Each row is a point. To make a cloud, some directions were put in groups of two or more. Within a group, all points are equally far from the middle, so they leave a hole (a ring in 2 directions, a hollow ball in 3). The other directions are filled evenly. Then the cloud was stretched, turned, moved and blurred a little. Count the holes, and give their numbers of directions, smallest first.

Cloud (13 x 2)
[[-22 -54]
 [-34  21]
 [-12  31]
 [-42 -41]
 [  9  31]
 [ 29 -45]
 [ -8 -57]
 [ 46 -18]
 [ 45 -23]
 [-20 -55]
 [  3  32]
 [-49 -31]
 [ 23 -49]]
Holes: 1 (2)

Cloud (22 x 3)
[[-13  85 -10]
 [  2  63  13]
 [ -2 -10 -15]
 [-30 -27 -22]
 [-11 -40 -20]
 [ 56 -24  26]
 [ 56 -55  27]
 [-14  -7 -32]
 [ 31 -23   8]
 [-33  17 -32]
 [  3  29  83]
 [ 26 -47  -6]
 [ 41 -56  52]
 [ 42  57  42]
 [-15  -3 -17]
 [ 22  48  92]
 [  6  17 -34]
 [  1  62  23]
 [-16  46  21]
 [-47 -11 -16]
 [ 20 -33  -3]
 [ 19   9  -7]]
Holes: 0

Cloud (31 x 4)
[[  1  32 -11 -52]
 [-44  24 -13 -51]
 [  2  83   6  30]
 [-29  43 -31 -26]
 [  8  11 -24   3]
 [-26  81 -23  48]
 [-31  39  -9  46]
 [-10  69 -23  11]
 [  5 -41  17  37]
 [-28 -58   8 -25]
 [-43 -43  22 -14]
 [ -1  -4  53  52]
 [ 10 -32  21  82]
 [ -6  25  49  -3]
 [-41  47 -26 -20]
 [  6  -5 -14 -26]
 [ 12 -47  25  14]
 [-55  40  40 -36]
 [ 27   4  63  35]
 [-32   6 -30 -48]
 [ 45 -22  18 -54]
 [-71 -19 -12  20]
 [ 15 -25 -39  35]
 [ -4  32  74 -11]
 [-45  49  -4 -13]
 [-27  20 -16  64]
 [-16  17 -39  19]
 [ -4 -15 -29  -8]
 [-21 -49  51  33]
 [-54  16  42 -50]
 [-29  66  35  23]]
Holes: 0
